Each point is reached from the start by the listed moves, each made 0, 1 or 2 times, or once backwards (-1), plus a little noise. Say if it took an odd or an even number of moves. Then give how often each move was made.
(in the rows, 128 means zero)

Moves:
(1): [122 154 133]
(2): [116 139  66]
Start: [139 129 133]
Points:
[113 192  80] -> odd (2, 1)
[128 142  72] -> odd (0, 1)
[129 180 140] -> even (2, 0)

Moves:
(1): [136 105 113 135 126 124 133 127 137]
(2): [105 129 122 140 116 109 130 133 145]
(3): [119 108 121 118 136 143 139 113 149]
(4): [132 127 125 130 114 136 107 125 137]
(5): [127 149 111 140 125 142 134 124 126]
(6): [140 141 148 126 145 147 135 127 149]
(7): [122 120 129 137 113 145 144 146 121]
(8): [130 119 158 143 134 130 138 125 127]
(9): [118 115 122 140 143 133 111 133 130]
Start: [127 126 119 110 133 138 140 129 133]
Points:
[105 130 158 156 111 157 169 139  92] -> even (-1, 0, 0, 0, 1, -1, 1, 2, 0)
[ 71  75 140 177 133 199 164 153 112] -> even (-1, 0, 1, 0, 1, -1, 2, 2, 2)
[136   7 159 112  97 193 199 121 140] -> even (1, -1, 2, 1, -1, -1, 2, 2, -1)
[ 81 126 151 125 135 121 103 145 193] -> odd (-1, 2, 0, 1, -1, 1, 0, 0, 1)

Moves:
(1): [133 129 130 116 133 139 124 133 133 124 121 130 123 143 123 125 127 140
 128 117]
(2): [140 133 126 122 137 135 122 120 141 129 132 129 128 123 124 125 115 125
 127 133]
(3): [117 123 127 126 124 122 140 124 132 137 136 142 132 141 135 119 128 130
 132 132]
(4): [128 137 133 141 136 125 118 127 122 117 139 135 125 134 129 132 139 141
 131 143]
(5): [124 125 131 129 130 139 123 136 111 128 131 140 125 120 124 128 119 130
 131 119]
(6): [137 139 136 120 120 125 120 131 131 116 138 128 126 130 139 123 134 109
 125 127]
(7): [122 128 146 128 136 132 132 136 134 125 130 123 130 130 123 124 119 118
 128 130]
(8): [123 147 121 124 110 112 107 132 117 137 124 135 134 130 134 109 118 132
 118 115]
(9): [117 130 117 135 124 151 127 130 126 146 143 123 109 132 140 117 129 122
 107 130]
(10): [139 136 135 127 121 134 132 124 120 138 116 118 121 136 132 140 113 127
 142 135]
(11): [127 134 123 111 119 126 129 140 123 119 136 128 126 145 111 133 130 140
 122 142]
(12): [122 131 124 144 143 120 139 125 131 117 114 131 125 141 133 122 127 128
 125 135]
(13): [110 126 119 135 121 147 108 124 127 119 116 131 152 140 131 126 130 133
 118 135]
(14): [126 141 127 122 147 131 129 128 131 132 127 123 133 122 116 137 135 123
 121 113]
(15): [149 137 129 125 142 131 134 151 129 136 140 123 153 132 139 116 139 135
 145 126]
(16): [119 132 125 129 125 116 126 137 140 128 129 138 120 128 135 139 123 124
 143 125]
(17): [139 129 139 127 121 135 130 126 128 135 109 154 123 125 122 120 153 113
 128 125]
(18): [134 124 135 116 134 132 125 130 133 122 122 139 128 125 137 139 129 149
 117 126]
(19): [101 138 134 128 109 131 145 120 140 122 133 136 138 114 128 127 140 141
 134 140]
(20): [109 126 123  98 136 125 126 133 110 118 110 118 120 112 141 116 134 136
 142 145]
Start: [109 140 130 124 125 138 135 139 123 128 134 135 133 146 116 115 126 123
 121 144]
Points:
[ 38 193 134  63  28 198  25 165  41 110 144 161 143 150  94  33 103  59
  43 174] -> odd (-1, 1, 0, 0, 2, 2, 2, 2, 1, 0, 2, -1, 2, 0, -1, -1, 1, -1, 0, 1)
[ 88 216 127 180 161 148 139 214 139 193 185 165 160 213 158  34  98  98
  88  98] -> odd (0, 0, 1, 0, 1, 0, 2, 2, 2, 0, 0, 2, 0, 1, 2, 1, 0, 0, 0, -1)
[ 40 183 141 105 129 194 122 184 105 118  66 131 193 193 183  20 166 185
 157 231] -> odd (1, 0, 0, 1, -1, -1, 2, 1, 1, 1, 0, 1, 2, -1, 2, 0, 1, 0, 1, 2)
[ 58 144 152  80 143 138 124  99  66  68  44 155 122 195 146 116 124 209
 154 233] -> odd (1, 0, 2, 2, 0, 0, 0, 0, -1, 2, 0, 1, 1, 0, -1, -1, 0, 1, 0, 2)
[197 178  84 101 195 125 141 203  92 153 117  90 136 193 117  96  53 174
 150 113] -> odd (1, 1, -1, -1, 1, -1, -1, 1, 0, 1, 1, 2, -1, 0, 2, 0, -1, 0, -1, 0)
[ 49 118 166 143 104 115 204  79 218  82  94 148 135 109 123 136 108 105
 165 184] -> odd (0, 1, 0, -1, -1, 0, 1, -1, -1, 0, -1, 1, 0, -1, -1, 1, 0, 0, 2, 0)
[ 80 195 143 157 123 103  18 162 109  91  72 216 168 179  71 195 134 165
  57 110] -> odd (-1, -1, -1, 2, 0, -1, 1, 2, -1, 0, 1, 0, 2, 2, -1, 2, 1, 2, -1, -1)
[120 208  98 153 136 177  82 150 140 138 182  76 130 164 200 120 143  94
 104 148] -> odd (0, 0, -1, 1, -1, 2, -1, 0, 2, 1, -1, 0, 1, 1, 1, 1, -1, 0, 0, 0)
[123 202 112 101 131  80 109 249 141 116 188 173 210 186  96  87  51 153
 145  95] -> even (0, 1, 0, -1, 2, 0, 1, 2, -1, -1, 2, 1, 0, 0, 2, 2, -1, 0, 0, -1)

Moves:
(1): [128 127 132 134 138 135 117 138 137 132 117 119 124 114 128 133 134 142
 125 139 129 141 127 120 122]
(2): [124 128 144 149 115 133 110 143 139 111 122 118 120 121 122 126 129 133
 127 142 120 128 134 132 125]
(3): [141 139 129 131 128 112 136 140 132 124 130 135 135 117 128 124 139 115
 139 119 136 125 118 129 136]
(4): [122 121 141 138 133 116 134 136 120 138 123 130 127 126 121 131 134 135
 126 136 118 115 124 124 133]
(5): [129 123 114 130 119 132 114 121 118 134 132 131 147 128 122 144 127 131
 142 126 126 120 134 123 143]
(6): [120 134 138 127 137 123 112 116 135 117 131 127 131 125 119 129 136 130
 114 130 138 130 127 134 119]
(7): [132 135 136 130 142 137 134 128 141 116 125 127 125 123 129 124 109 135
 111 135 109 128 130 128 134]
(8): [130 134 141 126 144 139 134 131 141 116 121 118 123 119 118 118 131 115
 134 140 131 127 126 118 132]
(9): [117 131 128 113 115 133 128 126 126 130 119 126 133 134 132 120 132 124
 125 115 115 131 119 133 147]
(10): [120 134 135 126 144 127 124 128 134 139 136 124 132 135 133 116 114 133
 136 124 121 125 126 125 124]
(11): [130 120 122 134 130 134 131 105 128 124 122 129 133 123 124 107 132 134
 124 132 139 127 130 126 130]
(12): [120 133 130 118 114 132 135 125 135 129 127 124 141 130 138 133 133 138
 128 124 140 124 139 127 121]
(13): [127 129 122 123 132 131 126 130 126 143 130 129 123 121 133 125 132 120
 131 130 126 123 129 137 139]
(14): [127 128 122 129 132 124 131 131 141 128 134 127 132 144 124 133 142 125
 133 131 145 128 123 121 140]
(15): [115 136 125 141 137 134 131 130 121 121 122 141 123 134 125 128 123 132
 126 126 137 128 125 127 124]
(16): [138 132 129 116 132 134 128 128 126 134 128 126 131 140 125 118 122 134
 117 132 123 129 125 130 128]
(17): [136 120 128 123 119 136 115 116 124 120 123 130 129 131 149 140 130 141
 131 143 113 129 122 139 127]
(18): [132 127 125 126 123 127 125 121 136 127 123 123 125 128 119 134 133 132
 136 129 119 122 119 136 129]
(19): [133 129 133 120 132 114 118 129 120 122 122 125 121 131 134 137 130 137
 125 119 144 128 136 119 140]
(20): [128 126 115 121 127 113 125 132 124 116 125 121 124 124 124 137 134 130
 125 127 128 133 136 121 118]
(21): [130 138 133 131 128 121 130 122 121 118 126 115 119 124 128 132 125 134
 137 142 128 143 136 138 135]
(22): [130 117 136 124 134 131 120 133 128 127 109 130 133 131 128 118 118 135
 135 129 116 134 124 139 124]
(23): [124 118 138 128 137 137 125 127 136 117 129 143 126 121 127 122 139 131
 129 122 122 133 133 130 129]
(24): [138 134 139 137 126 128 144 117 137 142 126 118 134 139 138 122 141 103
 140 123 114 126 141 123 128]
Start: [111 106 129 120 119 141 136 107 147 121 137 128 131 125 120 124 117 127
 116 143 116 138 119 118 138]
Points:
[127 126 213  67 207 200 130  22 169   7 129 147 118 118 121  58  96 179
  53 215 113 190 103 161 143] -> odd (-1, -1, 0, 0, -1, 2, 1, 2, 0, 0, 1, 0, -1, 0, 0, 2, 2, -1, 0, -1, 2, 0, 2, -1)
[ 93  58 195 180 217 122  83  72 169 138  68  81 165 118  54 103 207 112
 156 180 182 140 159  35 194] -> even (2, 0, -1, 2, 2, 2, -1, 2, 0, 0, 2, -1, 0, 2, 0, -1, -1, -1, 2, 0, 0, 2, 0, 2)
[ 82  74 195 126 172 104  57 103 150  91 131 131  83 126 106  65 178 123
  65 138 119 129 174 109 125] -> even (-1, 2, -1, 1, -1, 2, -1, 0, 0, 1, 1, -1, 2, 0, 0, 1, 0, -1, 2, 2, -1, 0, 2, 1)
[151 160 143 161 131 131 168  52 161  55 110 123 175 106 156 152 139 151
 169 154 127 142 201 106 173] -> even (0, 0, 2, 0, 2, 0, 2, 0, -1, 0, 1, 2, 0, 0, 2, 0, 1, 0, 1, 1, 2, 0, 1, 2)
[109 120 109 167 214 110 117  91  97  46 138 190  86  46  91 162 123 200
  67 171 163 172 153 114 178] -> odd (1, -1, 1, 1, 1, 1, 2, -1, -1, -1, 1, -1, 1, 0, 2, 0, 0, -1, 1, 1, 2, -1, 2, -1)

Moves:
(1): [126 117 132 131 124 121 126 112 128 129 114 105 134 125 130 125 114 132
 132 126 132 120 133 124 123]
(2): [123 119 138 135 140 133 118 138 129 124 129 139 130 132 129 141 124 132
 129 124 123 122 130 121 124]
(3): [134 126 128 136 132 117 128 136 122 128 128 120 127 138 123 136 125 125
 128 137 133 115 121 135 130]
(4): [122 139 128 138 123 127 131 130 124 133 132 133 127 124 117 130 131 128
 125 119 137 123 131 133 127]
(5): [129 135 114 125 125 132 123 140 132 127 142 135 122 120 128 132 128 122
 135 129 130 136 127 135 128]
(6): [133 131 136 126 134 121 124 116 121 109 118 122 148 119 128 121 124 135
 122 126 127 118 117 135 128]
(7): [123 120 134 129 133 114 116 133 115 135 135 128 111 126 135 137 136 124
 129 134 137 127 119 126 134]
(8): [124 136 131 122 120 124 134 129 120 132 138 131 126 128 125 126 126 138
 130 123 123 134 122 127 125]
(9): [114 127 119 118 115 134 128 123 136 130 136 119 134 137 123 130 127 110
 119 128 119 141 131 144 124]
(10): [138 142 139 131 116 140 131 117 131 121 118 130 122 126 130 131 128 124
 133 118 123 126 133 116 124]
(11): [114 122 133 125 128 133 135 138 133 128 137 131 138 125 134 126 136 119
 132 134 138 140 111 129 131]
(12): [137 130 124 122 120 124 124 130 139 125 129 122 119 132 128 124 132 118
 145 128 126 130 143 130 143]
(13): [119 125 120 143 124 116 125 134 125 121 124 124 125 128 133 134 128 124
 132 127 128 123 136 138 119]
(14): [123 118 117 125 120 122 124 125 124 142 127 124 140 130 130 135 128 125
 130 130 127 128 114 131 134]
(15): [128 138 126 123 126 133 125 137 125 122 120 146 128 129 127 128 122 128
 135 123 124 117 138 136 123]
(16): [124 142 130 143 125 130 132 106 123 129 121 135 137 120 112 136 130 127
 128 135 119 133 120 139 119]
(17): [129 126 127 120 137 134 134 126 116 120 134 130 132 136 127 124 129 119
 131 126 124 133 124 134 120]
(18): [124 124 125 124 122 127 127 126 122 121 134 130 128 127 127 135 127 130
 127 128 133 129 128 118 123]
(19): [129 128 136 136 124 132 126 121 135 129 126 131 124 124 126 120 136 138
 123 124 129 132 128 128 116]
(20): [125 120 129 124 136 139 131 120 127 129 142 133 137 132 140 132 128 136
 128 140 127 126 122 119 116]
(21): [123 126 125 129 133 134 122 137 127 123 126 123 140 133 124 127 127 125
 125 133 129 130 138 128 116]
(22): [121 131 130 128 128 129 135 132 125 123 128 132 124 115 123 135 138 140
 128 123 126 120 120 133 119]
(23): [118 127 127 132 125 125 126 123 134 131 118 119 125 132 129 119 126 130
 126 121 127 121 121 123 128]
(24): [139 123 127 126 128 129 129 129 134 122 132 125 135 121 129 120 125 126
 124 133 124 127 135 119 122]
Start: [116 133 127 132 135 136 120 140 128 134 125 125 130 138 122 125 121 123
 128 133 129 129 117 126 138]
Points:
[ 53 120 106 187 117  66  86 136 141 135  36  79 138 156 107 137 102  65
 155 157 118  83 122 207 154] -> even (1, 0, 1, -1, -1, 0, 1, -1, 1, -1, 1, 1, 2, 0, 2, 2, -1, -1, -1, -1, 0, 0, 2, 0)
[ 97  64  69  78 137 105  95 146 117 180 200  59  92 157 146 120 133 106
 156 164 162 120 111  81 155] -> odd (1, -1, 0, 1, 1, -1, 2, 0, 0, -1, -1, 2, -1, 1, -1, -1, 1, 1, -1, 2, 1, 1, 2, 1)
[114 107 145 117 116 115 140 131  55 118 141 149  86 150 183 171 137 114
 209 157 139  91  95 105 100] -> odd (1, -1, 1, -1, -1, -1, 2, 1, -1, 2, 1, 1, 2, 1, 2, 0, 2, 1, 0, 2, -1, 1, -1, 0)
[ 42 185  98 186 119 140 146 186  85  96 158 195 136 119  40 159 151 135
 105  88 113 125  96 233  30] -> odd (-1, 1, 1, 2, 1, 0, -1, 1, 1, -1, 0, -1, 2, 0, 1, 1, 2, 1, 2, -1, 0, 2, 0, 0)
[ 49  55 135 110 137 104  78  90  87 129 103  43 249 168 147 136  71 111
 116 153 140 109  66 109 117] -> odd (2, 1, 0, 0, -1, 2, 1, 1, 1, 0, 1, 0, 0, 2, 0, 0, 0, 1, -1, 1, 2, -1, 1, 0)
[ 81 161 105 126  70 166 138 100 145 127 147 126 195 132 121 157 164  35
 139 153 122 174  76 185 135] -> even (-1, -1, 0, 1, 0, 1, 0, -1, 2, 2, 2, 1, 1, 2, 0, 1, 0, 0, 0, 1, 0, 0, -1, 0)
[ 34 147 173 184 131 183 124  46 111 142  74 127 226 112  81 135 133 172
 130 109 123  83  36 147  33] -> odd (2, 1, 0, 2, 0, 1, 0, 0, 0, 1, 1, 0, -1, 2, 1, 2, 1, -1, 2, 2, 2, 2, 2, -1)
[138  98 101 112 147 197 137 105 101 102 104 105 198 187 153 125  69  99
 147 171 125 101 134  51  64] -> odd (1, -1, 1, -1, 0, -1, -1, -1, -1, 2, 0, -1, 0, 1, 1, 0, 2, 2, -1, 2, 2, -1, 1, 1)
[128  58  72  87  95  67  52 134 105 185 166  48  97 169 135 150 107  96
 145 173 173 143  99 146 172] -> odd (2, -1, 2, -1, 2, 0, 2, 0, 1, -1, -1, 1, -1, 2, 0, -1, 0, 2, 2, 0, 0, -1, -1, -1)
[130 177 130 177 126 157  89 208  89  64 108 186 108 149 123 183  51 148
 165  78 138  67 209 102  65] -> even (1, 2, 1, 1, 2, 0, -1, 1, -1, 2, -1, -1, 2, -1, 2, -1, 0, 2, 0, 0, 1, -1, -1, -1)
[ 99 153 103 171  88 129 114 116 156 130 119 133 103 103 128 104 136 123
 155 105 152 118 161 159 103] -> odd (1, -1, -1, 2, 1, 0, 0, -1, 0, 0, 0, 1, 2, 0, 1, 0, 0, 0, 2, 1, -1, 0, 0, 0)
[ 97 116 130 212 196  78  80 116  47 119 159 113 179 116  97 194 111  98
 107 188 172 100  45 193  99] -> odd (1, 1, 2, 2, 2, 2, 2, -1, 0, -1, 0, -1, 1, 0, -1, 2, 1, 0, 0, 1, 0, -1, -1, 0)
